Each row is a point. Each copy is the shape, with its points in the same order, turned, moved and blurred by noise. Say if it was mirrored as well.
(in the rows, 128 means zero)

Shape, 6 rows:
[[ 84 118]
 [ 89 123]
 [180 120]
 [119 130]
 [118 113]
 [ 87 140]]
Copy 1 (6 x 2):
[[107 175]
 [108 167]
 [157  89]
 [116 136]
 [132 147]
 [ 92 159]]
Copy 1 is: mirrored
Copy 2, 6 rows:
[[ 91 130]
 [ 95 135]
 [191 123]
 [129 139]
 [126 120]
 [ 94 152]]
Copy 2 is: only turned
Copy 3 (6 x 2):
[[130  99]
 [135 103]
 [117 190]
 [136 134]
 [122 132]
 [151  98]]
Copy 3 is: mirrored

Shape:
[[124 145]
 [151 134]
 [132 138]
 [ 94 159]
 [114 118]
 [110 167]
 [108 142]
 [153 183]]
Copy 1:
[[126 120]
 [151 133]
 [130 126]
 [ 94 107]
 [117 148]
 [108  98]
 [110 122]
 [151  79]]
Copy 1 is: mirrored
Copy 2:
[[132 155]
 [149 132]
 [133 146]
 [119 182]
 [112 137]
 [130 181]
 [117 160]
 [175 171]]
Copy 2 is: only turned
Copy 3:
[[135 150]
 [151 127]
 [135 138]
 [117 179]
 [109 132]
 [134 176]
 [119 157]
 [181 162]]
Copy 3 is: only turned
Copy 4 (8 x 2):
[[134 159]
 [109 145]
 [125 148]
 [161 176]
 [148 132]
 [143 185]
 [149 155]
 [ 99 191]]
Copy 4 is: mirrored

Shape (8 x 3):
[[134  84 147]
 [154 137 135]
 [118  97  98]
 [ 74 130  93]
 [112 117 145]
 [103 127 148]
 [100 121 116]
 [150 162  77]]
Copy 1, 8 rows:
[[147  89 144]
 [155 138 116]
 [113  88 104]
 [ 67 116 111]
 [121 119 145]
 [115 130 152]
 [101 115 126]
 [129 148  58]]
Copy 1 is: only turned
Copy 2, 8 rows:
[[118  93 159]
 [151 134 127]
 [105  91 105]
 [ 68 131  87]
 [105 131 141]
 [100 141 142]
 [ 91 126 114]
 [150 136  67]]
Copy 2 is: only turned
Copy 3, 8 rows:
[[159  98 142]
 [160 156 139]
 [126 121  99]
 [ 74 135 113]
 [126 120 148]
 [118 128 158]
 [106 125 126]
 [129 194  99]]
Copy 3 is: only turned
Copy 4 (8 x 3):
[[151  72 134]
 [149 125 149]
 [104  89 116]
 [104 118  72]
 [148 105 110]
 [156 109  95]
 [125 109  97]
 [ 91 160 143]]
Copy 4 is: mirrored

Shape (7 x 4):
[[145 121 106 122]
 [119  92 104  92]
 [ 90 152 163  94]
 [ 82 136 125 111]
 [132 120 115 151]
 [ 92 139 115  97]
 [154  88 121 163]]
Copy 1 (7 x 4):
[[148 123 113 135]
 [120  84 122 109]
 [ 93 156 148  86]
 [ 91 136 109  95]
 [121 130 107 154]
 [105 131 111  85]
 [133 110 125 185]]
Copy 1 is: only turned
Copy 2, 7 rows:
[[158 158 128 118]
 [146 171 164  91]
 [ 72 144 122 100]
 [ 92 175 139 117]
 [148 151 135 148]
 [103 183 132 103]
 [175 129 156 153]]
Copy 2 is: mirrored

Shape (8 x 4):
[[132 114 127  80]
 [159 153 111 102]
 [113 107  88 102]
 [142 151 169 175]
 [102 116 144 112]
 [ 83 146 138  85]
 [107 146 153 128]
 [131  98 109 115]]
Copy 1 (8 x 4):
[[118 108 132  77]
 [115 158 141 100]
 [ 82 100 120 107]
 [180 143 117 163]
 [136  95 101 106]
 [125 117  73  79]
 [150 124  92 119]
 [105  99 140 115]]
Copy 1 is: mirrored
Copy 2:
[[127 118  96 103]
 [148 159 119 110]
 [125 122  75 146]
 [111 134 199 138]
 [ 94 107 116 127]
 [ 70 134  95  98]
 [ 87 129 140 124]
 [137 109 100 144]]
Copy 2 is: only turned

Shape:
[[129 161 116 109 140 154]
 [123 134 162 115 116 164]
 [143 108  91 130 141 106]
 [118 112 138 146  85 129]
 [110 154 110  99  91 135]
 [153 142 164 150 131 102]
 [167 113  96 100 160 103]
 [187 163 116 154  88 118]
 [177 129 132 170 132 169]
 [143 152 154 103 159 101]]
Copy 1, 10 rows:
[[117 160 142 109 115 145]
 [124 135 129 139  81 107]
 [140 125 108 123 170 133]
 [139 114 102 172 106 132]
 [117 118 149 140 105 170]
 [157 154 139 173 138  99]
 [150 125 136  93 177 124]
 [199 160 137 155 123 160]
 [173 177  91 125 108 112]
 [124 148 165 139 149  96]]
Copy 1 is: mirrored
Copy 2 (10 x 6):
[[171 171 125 134 158 132]
 [162 135 136  97 136 167]
 [128 125 105 162 135  88]
 [127 107 162 136 139 142]
 [165 143 172 119 178 112]
 [135 159 148 148  88 144]
 [157 146  89 130 110  75]
 [193 127 156 194 118 130]
 [175 121  99 164 127 168]
 [152 180 126 114  99 125]]
Copy 2 is: mirrored
Copy 3, 10 rows:
[[117 100 112  95 131 102]
 [117  88 165 113 118 119]
 [131 145  81 133 131 136]
 [130 120 147 162  93 119]
 [123 133 129 106  90  89]
 [151 119 138 161 161 110]
 [142 147  76 100 152 142]
 [196 105 106 146 118  94]
 [148  57 105 148 132 133]
 [131 135 134 107 175 113]]
Copy 3 is: mirrored

Shape:
[[154 120 127 144 203 117]
 [164 208 122 140  96 127]
 [107 118  99 109 105 196]
 [102 117 128 105 121 121]
 [111 117 118 165  94 146]
 [120 125  96 103 111 114]
 [120 155 127 113  99 130]
 [153 114 114 117 146 122]
 [104 115 113 186 117 140]
 [131 120 120 119  95 158]
 [118 126 104 113 126 123]
 [168 181 105 103 162 116]]
Copy 1 (12 x 6):
[[153 148  61 182 134 140]
 [183 184 149 119  62 126]
 [122 127 160 107 133 204]
 [117 124 127 112 137 128]
 [116 115 155 144  89 151]
 [140 115 113  90 112 138]
 [141 147 147 101 109 126]
 [162 117  99 136 133 138]
 [102 119 134 165  83 157]
 [145 117 159 118 119 153]
 [128 126 115 108 115 145]
 [190 176  80 114 116 134]]
Copy 1 is: only turned
Copy 2, 12 rows:
[[ 82  63 125 107 168 127]
 [129 189 109 144 191 120]
 [130 141 114 140 113 216]
 [135 126 137 118 101 143]
 [142 122 123 180 121 152]
 [158 127 116 108 121 145]
 [134 160 129 134 129 140]
 [131  99 131 108 153 147]
 [125 101 108 188 121 143]
 [145 137 136 141 131 179]
 [138 121 113 116 123 147]
 [110 140  98  82 185 129]]
Copy 2 is: only turned

Shape, 14 rows:
[[116 115 154 117 157 166 163 125]
 [172 115  63 106  97 142 157 159]
 [103 157 145 160 139 141 164 167]
 [104 141 128 133 109 124 139  93]
 [136 131 150 165 158 141 111  88]
 [120  89 129 125 107 169 105 116]
 [147 110 200 102 139 137 150 139]
 [ 92 102 127 139 104 117 135 178]
 [120 115 130 149 155 149  77 172]
 [114 147 109 127  97 143 120 111]
 [113 119 119 170 139 162 135 127]
 [159 150 123 147 100 167 119  91]
 [113 128 112 131 137 165 196 109]
 [157 150  97 145 108 135 123  86]]
Copy 1 (14 x 8):
[[ 83 106 157 104 143 134 148 150]
 [ 72 117  87 128  60 118  84 178]
 [103 126 139 163 131 117 178 161]
 [119 126 124 139 118 149 126 100]
 [110 152 167 148 166 123 101 110]
 [117  89 151 125 132 160  81 149]
 [121 111 195  89 113  98 141 143]
 [142  82 120 156 112 109 142 177]
 [136 127 136 148 159 121  92 199]
 [122 135 119 143 107 162 113 129]
 [ 88 110 142 163 151 139 118 155]
 [ 88 151 165 160 101 167  93 130]
 [ 57 103 123 118 126 146 153 125]
 [ 91 158 125 149 100 141  84 111]]
Copy 1 is: mirrored
Copy 2, 14 rows:
[[144  94  91 131 145 112 155  98]
 [133 136 142  88  92 152 192 170]
 [135 128  99 166 113 105 130 154]
 [100 128 144 139 113 130 127  95]
 [116  98 136 155 162 165 121  99]
 [134  79 121 106  93 168 125 115]
 [185  93 122 113 150  91 125 106]
 [132  87 126 136  74  95 120 161]
 [127  77  97 130 130 154  89 182]
 [111 135 136 123  96 150 123 107]
 [120  91 109 165 109 152 146 130]
 [142 138 145 134 118 192 136 101]
 [125 123 100 147 110 122 196 103]
 [110 150 167 128 125 178 151 114]]
Copy 2 is: mirrored
Copy 3, 14 rows:
[[117 120 161 115 150 136 159 116]
 [151 110  71 107  90 155 165 140]
 [105 163 142 149 142 126 173 167]
 [ 89 159 133 137 108 117 130 100]
 [129 153 144 172 149 147 105  94]
 [ 91  92 136 138 114 161 112 113]
 [147 114 194 114 130 112 129 145]
 [ 86  96 111 145 120 105 147 171]
 [108 113 114 151 181 153 106 158]
 [ 85 145 105 126 108 146 121 116]
 [ 97 129 126 167 146 165 153 122]
 [117 158 123 144 100 181 108 104]
 [117 142 140 124 120 143 197 100]
 [130 160  95 144  97 163 119  93]]
Copy 3 is: only turned

Shape, 14 rows:
[[110 123 145 128  94 135 103 144  50]
 [161 135 141 147 149 127 136 144 155]
 [162 135  53  66  99 135  89 135 156]
 [115 119 122  95 113 153 126 134 154]
 [112 107 125 151  93 114 139  99 155]
 [152 138 130 131 130 114 131 116 157]
 [152 113 143 147 122 174 136 124 158]
 [179 110 143 103 123 125 104 146 153]
 [156 130 128 129 122 117 139 141  56]
 [113 178 136 146  96 152 140 126 120]
 [111 121 154 152 107 159 141 109 156]
 [146 108 111 153 112 128  94  68 159]
 [121 107 146  73 169 113 133  85 111]
 [151 102  76 160 142 116  77 135 128]]
Copy 1, 14 rows:
[[109 105 167 152 127  73 124 142  73]
 [146 136 143 154 145 160 112 115 160]
 [161  73  72 106 104 152  86 199 130]
 [123  94 142  94 136 138 105 156 145]
 [133 111 144 114 112  89 116 120 179]
 [146 113 119 132 132 137 101 119 153]
 [125  98 165 131 114 163 117 125 166]
 [178  83 141 145 145 154 104 128 133]
 [138 121 129 158 124 107 160 123  84]
 [ 91 154 161 128 103 123  97 114 119]
 [107 116 175 117 114 125 111 112 171]
 [122  75 112 155  99 111  88 107 187]
 [103  71  97 116 181 121 136  89 131]
 [128 100 107 191 123 121 114 170 166]]
Copy 1 is: only turned
Copy 2, 14 rows:
[[100 130 141  78 109  85 148 146  64]
 [132 152 156 139 172 149 139 150 122]
 [150 116 100  88 129 138  88 190 179]
 [ 96 115 123 122 137 134 114 127 145]
 [141 133 141 169 117 104 127 113 140]
 [149 149 147 137 164 135 133 140 138]
 [121 135 153 158 150 174 104 138 104]
 [145  97 154 113 162 154 125 167 137]
 [142 144 132  79 116 129 173 151  75]
 [ 99 183 139 111 121 130 112 121 109]
 [101 144 159 159 135 135 113 105 119]
 [172 123 132 156 140 118  79 129 111]
 [142  91 102  98 186 129 157 100 112]
 [145 132 115 161 149  97 118 203 103]]
Copy 2 is: only turned
Copy 3, 14 rows:
[[ 64 127 132 140 100  80 104 130 113]
 [172 123 161 136 140 126 155 136 127]
 [196 108  99 102  80 113  75 113 177]
 [136  95 122 107 107 150 121 140 150]
 [127 124 119 169 108 155 161 115 163]
 [162 129 145 132 126 128 150 112 156]
 [154 122 155 126  91 154 157 147 119]
 [170  88 173 123 101 111 127 112 142]
 [108 128 123 133 119  54 140 126 114]
 [103 169 142 121 117 130 134 160 157]
 [114 131 147 137 103 173 159 142 142]
 [154 146 132 155  78 160 140  74 140]
 [115  94 115  84 143 126 153  64 124]
 [178 133 115 174 114 121  95  97 105]]
Copy 3 is: only turned

Shape (14 x 9):
[[ 81 114 112 158 160 163 121 158 131]
 [127 131 103 136 149 145 119 144  99]
 [126 126 107 141 102 131 115 116 155]
 [118  98 126 157 138  97 180 152 103]
 [130 145 118  97 156  54 160 111 110]
 [109 105  43  60 149 161 138 130 130]
 [ 90 105 142 102 174 136 100 124 130]
 [118 128  89 119  97 122 107 138 140]
 [100 155 133 153 155 131 178 147  70]
 [119 140 125 135 175 130 154 161 119]
 [119 128 158  70 104 130 142 163 115]
 [112 120 139 166 121 140 165 102 138]
 [125 148  76  95  71 135 162 136 149]
 [ 95 124 106 119 119 112 115 117 142]]
Copy 1:
[[168 136  89  98 123 177 169 129 131]
 [176 112 115 115 114 139 135 136 109]
 [116 124  94 121 104 129 121 134 153]
 [166 161 133 155  84 132 177 149 110]
 [149 164 157 135 122  58 145 117  95]
 [128  91 101  50 140  95 170 176 106]
 [170 149 134  68 131 126 153 114 156]
 [126 135  86 102  94 114 111 147 129]
 [167 142 149 145 108 164 161 116  64]
 [174 147 130 129 143 145 155 139 103]
 [140 166 167  82 107 137 105 170 117]
 [117 128 135 150 101 156 158 118 149]
 [ 75 126 106 112 109 116 116 180  99]
 [121 148 103  95 103 114 136 123 135]]
Copy 1 is: mirrored
Copy 2, 14 rows:
[[ 93 138 102 159 166 154 109 116 101]
 [131 156 116 134 151 122  94 123 131]
 [133 122 113 157  90 140 134 125 144]
 [128 116 156 128 189 119 148  98 158]
 [169 113 122 113 151  46 156 121 144]
 [126  97  39  86 135 124  76 133 151]
 [101 114 111 126 134 103 110 132  74]
 [122 127 110 144 104 124 123 148 160]
 [138 184 131 116 197 120 148  92 121]
 [150 133 122 135 185 121 125 117 107]
 [132 120 141  75 133 130 149 169 118]
 [125 137 134 137 130 145 160  77 134]
 [155 123  85 100 108 151 159 143 179]
 [113 124  97 149 115 104 141 137 137]]
Copy 2 is: mirrored
